Every row gives one point. Any point is a mix of the corners, with weights that add up to 1. It lies inside the corners' shape when no weight is negative. Say inside or outside, and name the corners with a negative weight.

Corners:
(1): [  8 -38 -18]
(2): [-58 -18  11]
(3): [24 65 31]
(4): [57 17 41]
Points:
[31 11 32] => inside
[-1 18 29] => outside (1)
[-11 -24 -17] => outside (4)
[46 23 36] => inside

Corners:
(1): [-27 -19 -42  24 -10  40  32 -23 -28  47 -57]
(2): [-65 -11   6 -63 -53 -46  -1 -14  14  55  -4]
(3): [ 40  17  24  52 -44   5 -32 -15  16  16  25]
(4): [ 28  45  23  -4  29  30  28  22 -32 -33  72]
(5): [ 43  25 -67  19  38 -69  -6 -18 -30   7 -43]
(6): [ 51 -39  57 -40  19 -76  50 -39 -53  57 -16]
(7): [-34 -17 -36  33  13   6  24 -36 -12  -6  39]
(8): [ -9 -66 -11   5 -10  -2  16  -7  31  62  46]
(9): [-46  17 -67 -58 -49 -26  49 -15  72 -47 -31]
(10): [ 52   9 -62   5 -43  10  41 -32  15 -18  62]
(11): [-43 -85  37  44 -10  -2  -4  40 -50  48  50]
(12): [ 33  18 -21  11   1  31 -42 -23 -39 -26 -43]
Points:
[ 23 -16 -28  43  12 -41 -31 -28 -36  42 -42] => outside (4, 9, 10)
[ 32  26 -25 -14 -12 -22  16 -35  -3  -2 -12] => outside (8, 11)
[-25 -73 -38   9  -3 -14  41 -16 -33  40 -30] => outside (2, 3, 4)
[ -8   2 -25   3  -4  -1  22 -16  -1  -9  20] => inside
[-15 -22 -34  -3 -29 -16   4 -28   5  30 -27] => outside (4)
[-13 -32 -19 -10  -9 -23  25 -24 -15  35 -11] => outside (3, 4)
[ 30 -14  -2   6 -20 -25  16  -3  -2  48  30] => outside (7, 9, 12)
[-34   9 -44  15   3   1  -2   5   2  -8 -12] => outside (6, 10)
[-17  -4 -30 -11 -23  -3  19 -15   9   6 -16] => inside

Corners:
(1): [  3  14 -63   8 -10  18  -3 -28  11   3  -3   9   4  18  -4  -9 -45   6
 -13 -23]
(2): [-11  16 -23  19   1  12 -43   7 -33  50  10   7 -23  10 -22  11   5   8
  11 -16]
(3): [ 61  -8   1  17 -10 -14  -1 -13  -4 -14  -6   6 -11  13 -24  -6   6   9
  -4  -7]
(4): [ -9 -45 -39   9  -7  21  -4  10   4 -18  -9  14 -18  21   8   7  15  -2
  12  -6]
(5): [-19  -1 -11  17   1  -2  -8 -28 -20 -16   4  -4 -26 -73 -30 -16 -44  18
   4 -17]
(6): [ -6 -29  -7 -17  48  14  -8   4 -15  -4  -8  19 -22 -11  -2 -10 -11 -22
  12   6]
(7): [ -2  14  16 -13 -14  14 -51  10  12  -8  -9 -37 -26  12 -26  24   1 -24
   6  34]
(8): [-19  11   8  -9  36 -15  -3 -21   3 -18  -9  10   8  -7 -30 -14  18   5
  10 -13]
(9): [ -6  -4 -51  24  -8   4 -23   4   1  18  -3  22  35  15 -17 -11 -34  14
  23   0]
(10): [  0 -20  18  18 -16 -15 -12   0  14 -10  59   6 -10  21 -25  -7   3 -19
   4 -12]
(11): [ 16  20  10  19  -3   1  13  22   4 -13  18 -11  -5  13 -23  25  -1   2
  18  -6]
(12): [ -1  10   8  19  -8   1  -5   3   7 -12  27   8 -18  29  66  46   1   4
   8  11]
(13): [ -2  14  17 -20 -20  19   7  -2 -11 -17  -9  19 -20 -21  -5  31  -9  14
   8   8]
(14): [ 13  -2  11  15   0  17 -12 -38  19   9 -13  -3 -21  18 -28  10  -5  -5
  21  -3]
(15): [-14  13   6   1 -10  -5   8  16 -18  -4 -19  11 -12  27  42  -7  -3 -10
  25  -7]
(16): [-13 -14 -21 -19   0 -18 -17  14  13  58 -13  -5 -25 -19 -32  -3  14   9
   9  -3]
(17): [ -26   -2   15   12    2   20   -3    4   -6   12  -11   12  -14 -121
  -17  -20   11    3   -6   -6]
(18): [-10  13  11   7  14  -2   5   9   8  -9   4   8 -21  23 -27  -6   8  15
  -8  26]
(19): [ -7  -9   1  -6 -18  15   2   1 -53  65 -13 -40  20  26 -22  32  22   0
   9  14]
(20): [-15 -21  -4  27 -13 -11 -22 -16  15   6  -7  -3 -14  15 -24  37 -11 -31
 -21  -8]
(21): [-21   0  23  -6  45  12 -23  16   1 -11  -6   8 -14  17 -16 -16 -12  23
  -1 -17]
Points:
[  8 -26  18 -24  23  13  22   0  15 -21 -15  18 -14  26  14 -16  31   8
   4   4] => outside (2, 5, 7, 9, 11, 20)
[-10 -11  -6   3   6   8  -8   2  -3   4  -5   7 -15 -20 -11  -2   1  -2
   5  -3] => inside
[ -7 -22  17   9  34 -10 -18   5  20   0   7  42 -23 -22 -21  -7  33   5
   3  -7] => outside (1, 5, 7, 11, 15, 19)
[-23 -26   3  18 -10   9  -3  18 -21  29   9  11 -17 -13  13  21   5  -2
  18  -9] => outside (1, 3, 7, 8, 18)
[ -5  -2  15   1  -5   2  -2  -5   9 -15  -4  -6 -18  -6 -13   8   0   0
  -1   0] => outside (2, 6, 9)
[ -3   3  -5   3   2   9  -6   1  -6   2   0   2 -11  -3  -9   1  -5   6
  10  -2] => outside (20)
[ -5   2   0   0   2   5  -8   0  -3  -1  -1   7 -13   0  -7  10  -3   3
   7   2] => inside

Corners:
(1): [ 16  38  -1  -3  10 -24  28 -27  12 -13   0  17  40  34  24 -37   9  19
  -9  34]
(2): [-11  19   9 -36  34  30  41  27 -75  -4 -18  13 -42  24   3 -25 -24  -6
 -25  19]
(3): [ 20  25 -59 -30  13  25  24  -8   0 -37   2  23  17 -24  27  -7 -32 -14
   8 -36]
(4): [ -8  36  -5 -19  37  -8  -9 -28 -53  24 -16 -13  36  33  14  -3 -12  12
 -22  -6]
(5): [ 36  29  16 -18  33  29  30  -3   9  -6 -13 -20  35  36  -5  -4 -11   7
 -12 -22]
(6): [-24  18  13 -24  19  24  12  50 -21 -43 -12 -50  17 -10 -10 -13 -22  -2
 -28  40]
(7): [ 17   3 -12 -20  28  -5  11  -7  24  26  -5  11  36 -12  18 -36  -3 -17
  22 -39]
(8): [-22  30  32  -2   9  -1   4 -23  -4   6  -6  27  39  24 -22 -28  -2  51
 -11   9]
(9): [ 21  24  27  37  -7  13   8 -17  26  15 -27   5   2   3  10 -29  -5   9
 -14  33]
(10): [  26   -8   18  -25    8   -4   48    3   14   -4   35   11 -102  -32
    7   -2   17   25  -31   41]
(11): [ 26  -2  22 -32  29  -4  -9 -28  -2  16 109  15  26  15  17 -13 -14  -2
  -4   6]
(12): [ 34  30  19 -22 -19 -12   3 -12 -56 -16 -11  -1  18  18 -34 -21   0  28
  18  39]
(13): [ 18 -73  31   1 -30  10  48  21  -6   2  15 -50  12  11   1  33   4  -5
 -38 -18]
(14): [ -3  -7  17 -17  22  23  71   8  18  26  20  22  31  26 -37  57  -8  12
  30   8]
(15): [ 27 -40   3 -11   7  10  40  -4  19  19 -12  25   3 -51  15  11  -6  34
 -46  16]
(16): [ 13 -39   8  11  20 -11  -5 -24   5 -11 -18  -4  11  32  -1 -27 -21  24
 -29  34]
(17): [ -3 -31  29  -7  -2 -13  29 -20   4  17  49 -24   9 -14  23 -15  -1 121
   2  46]
(18): [ -7 -22   1  31  43  45  -2 -16 -79  14 -25  26  19 -20   8   9  54  -5
  -1   7]
(19): [ 12 -33   4  28  20   6  16 116  23 -15 -15  16  28 -13   3  19  -8  -9
  -4   6]
(20): [ 16  20 -71 -35  26  71  -1   0  10  -9 -27  28   5  29   8 -33  -5 -19
 -45 -15]
(21): [ 19 -28  10 -38  19  44   0 -22   0  -2 -32  23  12  34  30  22   0 -12
 -22   9]
Points:
[ 17   5  -5  -8  13  17  17  -3   9  -9 -28  15  17   3   3 -10  -2  16
  -7  15] => outside (2, 4, 11, 13)
[ 15   5   2 -11  18  17  18   2  -3  -4  -7  11  17  13   2  -3  -6  -5
 -12   4] => outside (17)
[ -4  15  30   8  11  14  13  38 -22 -10 -58  -6  32  57 -27   6 -17  -2
 -44  38] => outside (3, 7, 10, 11, 17, 18)
[ 15  10  16  -3   3 -18  32  30   0 -10 -14  -3  18   2 -11  -3 -21   0
  -3   4] => outside (11, 17, 18, 20, 21)
[  7  10   5 -40  15  26  27  14  -4 -37  17   9  -7  30  -4  -4 -19  21
  -7  35] => outside (4, 7, 9, 13, 15, 18)
[  9   7   0  -5  10   4  26   3  -8  -7 -13   1   7   2   0 -16  -6  22
 -11  15] => outside (11, 21)
[ 19   0  -3 -14  15  19  23   6   1 -10  11   2  10  10   8 -10  -6  -3
  -4   7] => outside (4, 8, 15)

Corners:
(1): [-25 -30  33 -44 -52  -4 -50 -36 -23  16   9 -54 -37  -6 -45 -13   6 -35
 -57  36]
(2): [ 26 -56  14  -2 -46  75  -3 -17  11 -18  13 -25  -9   5 -17 -47  53 -58
 -21   1]
(3): [-13   5 -59  15 -35  -6  23 -40  30  30 -28 -52 -11 -33 -57 -52 -14 -56
 -18 -10]
(4): [ -5 -14  51  64  62 -32 -10  19 -52   7  25  43  47   4  12  -9 -55  24
   8 -17]
(5): [ -6  23  54  18  14 -58  18   9 -22  41  14 121   4  10  15  40 -37  30
  13  -4]
(6): [  5 -36 -24 -33 -13 -13  11 -44  23  -4  32 -60  68 -41 -44 -25  47   6
 -35  10]
(7): [-57 -51  14 -41  -5  77  13 -56   6 -23 -49 -31  17 -24 -12 -34  -5  -2
  -9  22]
(8): [ 14  42  -7 -24  24   5 -46  -4  54  65 -25  30  30  -5   0  40 -25   1
 -26  10]
(9): [ 27  14  65  46  26 -27  18   0 -16  14  28  39 -19  23 -55  38 -24  34
  71  -1]
(10): [ -3  43  44  -7  64 -25  19 -16 -41  -2  36  77 -62  20  -2 -15  -4  -3
  49 -37]
(11): [-13 -21  58   6  46  -2  31  20 -65  24 -20   9   7  45 -15  29   1 -30
   2 -60]
(12): [ 38  -6 -23 -59 -14  -1   3 -47  -1  -6 -41 -32  10 -68  53  13 -25   5
 -59   3]
(13): [-29  40  78 -17  -8  -9 -19  -8 -44  -5  17  26  -4 -23  23  11  33 -11
  12 -24]
(14): [ -9  -6   6  -8 -18 -36  17  23   2  49 -65 -54  46 -21   5 -37   5  -4
 -26  72]
(15): [ 16 -24  19 -37   9  -7  28  19  63  45 -55 -12   7 -78 -12 -23 -15  -4
 -24  21]
(16): [-57  26  19 -11 -22  -5  16  -2  -9 -70  49 -20 -40  23 -10  -7 -43 -16
   4 -11]
(17): [  4  51  45  59  48   9  28  34 -56  23  54  84 -23  14 -23  21 -28  56
  17 -26]
(18): [-30  -7  15  26  32  -5 -11   8 -12 -18  22  19 -59  15   6  42  58  -5
   6 -16]
(19): [-28 -41 -17 -49 -42   8 -29 -16  11  29 -23 -39  -8   1 -30 -48  17  29
  19 -29]
(20): [ -6 -14  17   6 -18  -8 -21 -12   0 -75 -22   0 -23  12 -42 -25  33   5
 -49  -1]
(21): [ -5  52  88  66  44 -30  40  12  -7  -5  33  31 -24  51  57  19 -18  45
 -13 -38]
Points:
[ -9   0  17 -12   4   0   4  -9 -12  14  -5  -1   0 -13   6  -5  -6  -2
 -18  -4] => outside (9, 20)
[-16 -13   0 -25 -35  -1  24 -22   9 -23 -18 -28  -9 -12 -36 -31   2 -19
   8  -2] => outside (1, 4, 8, 17, 18, 21)
[  0 -13  20  -3 -15  -8  -2  -6   5   5  -2 -19   2  -3  -9  -9  12 -11
 -21   3] => outside (7, 10, 17)
[  0 -14  29  -3   8   6   7   0   1  -4  -8  -9  14  -8  -3   0   5  13
 -11  -5] => outside (1, 3, 5, 10)
[  3  16  32   9  12 -18   8   2 -13  11  -2  18 -18  -4   4   8 -14  -4
 -11  -8] => outside (6, 7, 19)
[ -4  -2  30  22  19 -14   3  -1 -18   9   8  14   5   0 -12  -3 -17   6
   6  -7] => inside
[ -1 -36 -19 -54 -31  15 -17 -38  23  13 -42 -57   3 -36 -38 -27  32 -33
 -19   8] => outside (4, 5, 16, 17, 21)

Corners:
(1): [ 19  -7   5 -10  33  23 -31 -29 -39  24  13 -18  22  12   4  -9 -22 -51
  32 -65]
(2): [ -9  82  -1  30  -6  17  -2   6   4  36 -15  49  30 -22 -24 -16  10  76
  34 -94]
(3): [ -3   9  -6  21 -14  -7   1 -19 -59  29  -2  52  11  -2 -45   3  15  -9
  24 -30]
(4): [  -7   -3   12 -101    2    0  -24   11  -16   31   -7   28    1  -10
  -13   20  -35  -21    9   30]
(5): [-24 -25 -15 -94 -35  59 -22  28 -26  12   7  45  -3  27  25  32  62 -38
 -11  28]
(6): [-27 -38   7  -8  -5   8 -10  -8 -70 -64 -18   8  19  -9   9  84  13 -15
 -19  40]
(7): [  6  75   6 -34  31  35 -13   5   3  38  39  56  -2 121 -11 -29 -13 -35
  35 -30]
(8): [-83  56  -1  -2 -14   3 -10 -16 -27   2  17  27 -18  -6  -7 -23  12 -29
  16 -13]
(9): [ -3  -6 -15 -31 -47   3 -54 -25 -63 -36 -26  65  39 -34  11  65   3  46
  10   3]
(10): [-13 -38 -19   4 -28  40   1  25  18  -8 -33  13 -50 -20 -28 -32 -11 -34
 -39  38]
(11): [ 32 -28 -52  12  11  17  28 -21 -10 -68 -11  -2   0  -9 -14  -4  76  -2
 -26  33]
(12): [  5  91  -3   1 -26  18 -29  30 -19  38  67 -10  -1 -13 -39  -2 -16 -33
  26 -21]
(13): [  4  -5 -21  -6   2  35 -10 -57   0  21 -30  19   6   2 -20   2  -6   9
  -8  35]
(14): [-47  -3 -52  -2  17  -9 -33  26  12  41 -16  52  -3  -8  44  41  19 -19
  12 -17]
(15): [ -10    1  -32  -58   -6   14  -35  -22   -5   10   72 -113  -17   52
  -21   -6  -24  -29    8  -69]
(16): [ 17   9  -1  19 -33  -6 -16 -21  -7  -5 -11  41  27   5  10  41   4 -24
 -47 -54]
(17): [-32  44  -5   7  26  17 -28 -20  16  46  51  47 -63  20  10   9   1 -14
  10 -24]
(18): [-13 -34  -4  23   5   3 -31 -11 -10  -6  -5  49  17 -30 -14  -3  20 -24
   1  24]
(19): [ 10  -6 -22  39 -17 -14   0  -6   8  10 -16  -6 -18 -15  34 -16  43  24
  35  18]
(20): [ 12  -6  -9  26 -39   5  38 -39   0   1  17  42  24 -25  -2  21 -18  34
   9  42]
(21): [ 14 -22   3 -16  -9   3  -6 -37 -31  42 -10  33  27  -5  11 -20 -24  40
 -43  35]
Points:
[  2  10  -7   3  -9  16 -20  -9 -17  20   3  26  11   4  -5   6  -1   2
   8 -22] => outside (4, 8, 11)
[ -5   9  -4  -5 -11  14 -10 -15 -21   5   6  31   7   0 -12  11   5  -7
  -2  -6] => outside (14, 19)
[ -3  18  -6  -3   2  -2 -14 -15 -18  12  11  23  10   0  -1   6   0   2
  13 -11] => outside (5, 10, 13)
[-35  29  -8 -15  -3  28 -32   5 -13  24  17  18 -15  11   3  -7   7 -20
  12 -13] => outside (3, 4, 11, 16, 20)
[-32  16  -8 -40  16  31 -14   0  -3  31  29  17 -17  51 -11  -1  -6 -36
  25 -19] => outside (9, 11, 12, 16, 19, 21)
[-10  -1 -12  -5 -13  12 -14 -11 -23   5   0  24   6 -14 -10  16   6 -10
 -10  -4] => outside (7, 19)
